Each row is a point. A path goes straight from each point to the next, and from the last back to the first. The post is the endless flat space through its rows: a point in 2 columns, a line in 3, a plane in 4, and so on, so that a path can go around it. Count how often the path circles the post. Going back the other way cancels.
In the rows, 128 means zero.

Post, one row:
[[119 125]]
Path, 22 rows:
[[ 71  95]
 [114  69]
 [161 106]
 [174 159]
 [103 184]
 [ 78 146]
 [ 56  88]
 [122  81]
 [155 113]
 [147 141]
 [114 167]
 [139 157]
 [180 126]
 [154  81]
 [ 81  96]
 [ 72  95]
 [105  86]
 [169  77]
 [168 146]
 [156 123]
 [151  99]
 [104  61]]
Times around: 1

Post (7 x 8):
[[168 137 137 163 140 161 104 165]
 [136 152 142 125 139 122 122 120]
 [116 101 129  75  74 119  98  64]
 [165 165  98 151 110 137 146 187]
 [ 94  94 159  84 158  95 116 130]
 [131 125  89 169 120  86 153 135]
 [128 141 173 139  95 126 128 118]]
Path:
[[135  82 104 164 122 107 162 120]
 [107 108 102  99 114 121 135 141]
 [ 84 130 155 140  74  81 138 145]
 [158 131  99 116 135 107  82 116]
 [165 123 132 164 202  86 145 159]
 [ 93 161 155  92 115  93 167 109]
 [ 90 126 145 154  99 137 112 122]
 [162 192 142 114 122 146  90 123]
 [193 131 138 184 144 124 124 187]
 [125 113 154 145 117 121 153 121]
 [135  91 138 161 119 154  87 103]
 [124 128 151 182 208 128  63 104]
 [140 158 182 131  59 103 120 139]
 [188 192 141 110  96 175 139 162]
 [126 121 134 117 132 141 138 134]
 [ 94 104 110  66 118 129 104 132]
 [128  54 145 127  68 132  34 107]
 [133 202 127  96 117 154 116 125]
 [133 174 152 196 109 144 190 140]
 [162 123 195 139 143 139 139 172]
 [ 97 172 111 129 191   7 159 104]
 [ 92 136 187 145 116 108 132 140]
 [140 159 107 157 119 141 124 143]
 [144 183 104  87  91 102 114 139]
 [139 120  70  85  81  63 143 128]]
Times around: 3

Post, 11 rows:
[[110 112 120 101 131 131  91 122 109 137 159 175]
 [110 117 122 134 141 113 100 164  99 167 119 180]
 [114 135 149 103 154 147 154 131 161  99 183  97]
 [171 155 124 146  87 173 107 155 159 100  99  95]
 [ 95 130 168 128 160 132  81 114 140 107 171 138]
 [118 149  84 124 158 126  63 190 109 144  96 178]
 [ 80 135  99 120 142 113  74 154 118 156 147 143]
 [124 164 150 113 170 105 107  93 123 132 164 144]
 [142 171 152 121  74 150 131 152 165  93  98 118]
 [119 149 149 122 100 177 164  97 169  60  96  79]
 [123  90 126  96 148  84  76 145 126 120 142 131]]
Path:
[[ 61 115 212 128 107 151  64 104 141  40 169 127]
 [133 175 130 114 215  83   7 169 130 130 172 103]
 [167 164 181 125 158  97  35 101 118 151 140 182]
 [166 203 132 162 120 132  76 196 158 184  99 165]
 [163 126 147 146 118  99  77 200 128 183 119 208]
 [139 112 132  87 132 120 162 107 136 132 137 101]
 [114 215 100 114 167  99  39 188 142 185 142 172]
 [114 126 117 173 184 180 163  99 137 126 130 148]
 [ 49  86  67 131 112 186 149 156 133  74 105 124]
 [142 116 117 123 152 154 111 171 107 113 163 147]
 [ 75 101 122  80 100 179 170 106 118  85 115 122]
 [129 143 119 111  95 169  76 148 131 138 141 173]
 [149 140 167 133 126  94  84 163 165 138 164 119]
 [126 170 159 168 112 175  96 109 180  74 128 119]
 [123 184 121 157 181 110  59 103 142 120 131 118]
 [108 113 146  91 130  80  91 109 123 101 161 161]
 [ 72  94 141  81 105 105 158  71 114 105 135 116]
 [174 121 159 129 136  82  87 145  91 126 180 145]
 [ 75 184 120 148 132 124 117 133 166 112 127  61]
 [150 178 116 147 119 148 131 167 165 140 127 158]
 [117  83 143  79 100  83 212 177 137  99  90 147]
 [101 102 127 116 134  70  91 127  79 133 115 130]
 [ 79 107 136  79  94 124 144  75 120 106 111 131]
 [126 152 112  84 120 154  71  99 134 108 112 157]
 [ 66 106 164 104 179  95  69  69 112  88 116 137]
 [156 122 122 106 144  72  55  55 104  93 140  76]
 [180 130 175  99 139  93 172 113 113 138 165 127]
 [139 137 139  77 105 152  63 124 159  75 132 128]
 [180 148 140  99 122 111  98 165 122 111  87 143]]
Times around: 2
